Rows are points. Each copy is the shape, with its points in the same order, turned, moved and blurred by noise. Some copies are also mirrored. Which?
In the rows, zero is written as 100.

Shape, 7 rows:
94,82
121,117
156,119
137,78
92,48
80,174
88,68
Copy 1 (7 x 2):
73,100
117,89
126,53
80,58
39,88
154,142
58,103
Copy 1 is: only turned
Copy 2, 7 rows:
101,75
124,114
159,123
148,76
107,45
65,164
105,69
Copy 2 is: only turned
Copy 3 (7 x 2):
120,106
108,65
121,33
145,69
147,125
33,71
127,117
Copy 3 is: mirrored

Shape (9 x 3):
93,159,96
54,158,46
141,145,119
44,67,112
160,154,108
129,118,94
80,104,130
104,135,100
67,58,121
Copy 1, 9 rows:
70,100,139
19,71,132
109,151,129
114,22,93
103,167,123
99,128,100
117,80,118
96,125,114
140,52,82
Copy 1 is: only turned
Copy 2 (9 x 3):
64,65,122
27,110,139
117,45,127
91,143,53
124,27,149
126,77,129
100,90,70
89,72,115
118,132,57
Copy 2 is: only turned

Shape, 7 rows:
140,91,60
140,138,152
69,103,168
91,76,70
134,66,88
73,76,112
61,140,66
Copy 1, 7 rows:
48,113,67
80,41,143
154,81,140
88,138,78
82,89,63
129,116,92
70,165,130
Copy 1 is: mirrored
Copy 2, 7 rows:
148,104,73
118,49,152
58,105,168
100,130,73
151,122,98
80,132,118
51,80,60
Copy 2 is: mirrored
Copy 3:
142,101,86
99,13,120
27,58,125
97,129,83
126,110,119
62,104,104
76,91,30
Copy 3 is: mirrored
Copy 4:
108,58,86
125,129,160
78,178,125
82,94,57
72,72,103
64,131,79
137,138,42
Copy 4 is: only turned

Shape:
131,123,74,115
62,117,98,120
106,81,128,109
159,76,47,137
114,87,103,58
59,106,128,134
95,93,168,90
Copy 1 (7 x 4):
146,128,97,70
135,83,132,111
105,133,107,127
174,153,48,92
77,114,80,89
126,98,150,135
68,134,138,128
Copy 1 is: mirrored
Copy 2, 7 rows:
64,58,88,86
69,110,134,93
82,106,89,133
95,5,83,114
103,111,59,88
61,126,134,125
75,148,70,133
Copy 2 is: only turned

Shape:
112,82,68,77
58,100,112,102
115,146,140,87
90,147,96,136
108,40,86,72
102,43,153,101
90,87,77,88
62,86,171,184
86,122,52,131
Copy 1, 9 rows:
102,85,135,113
64,93,77,88
71,140,121,40
100,152,75,83
100,39,133,106
95,37,98,44
90,87,112,112
111,90,11,21
115,132,83,123
Copy 1 is: mirrored
Copy 2, 9 rows:
82,115,101,110
137,59,101,108
71,17,120,80
122,45,78,55
95,132,132,130
129,87,178,117
111,94,90,107
188,40,159,54
122,91,58,59
Copy 2 is: mirrored

Shape:
107,68,109,123,28,119
70,131,142,43,96,135
127,123,96,67,149,79
96,88,99,70,121,87
87,97,87,162,81,117
78,62,126,153,64,110
44,116,92,46,77,133
107,89,112,131,42,137
107,142,105,67,122,40
Copy 1 (9 x 6):
5,98,67,101,122,142
99,119,150,50,129,138
100,84,131,89,59,85
71,105,120,90,83,75
64,118,43,130,113,127
39,114,37,88,137,111
80,150,157,100,140,124
26,110,66,96,121,157
108,43,132,102,93,77
Copy 1 is: only turned
Copy 2, 9 rows:
84,101,161,115,97,101
100,50,77,71,36,76
58,72,22,80,108,125
71,105,51,99,78,123
126,124,121,85,139,112
124,126,148,90,86,139
105,95,71,96,52,43
98,90,160,99,107,96
33,101,35,49,91,120
Copy 2 is: only turned
Copy 3:
40,96,122,128,139,113
122,106,88,42,150,75
106,98,61,70,49,57
100,112,103,85,77,57
81,98,127,121,84,151
51,130,146,111,111,136
137,81,128,77,146,66
56,95,106,120,139,133
85,75,91,37,47,56
Copy 3 is: mirrored
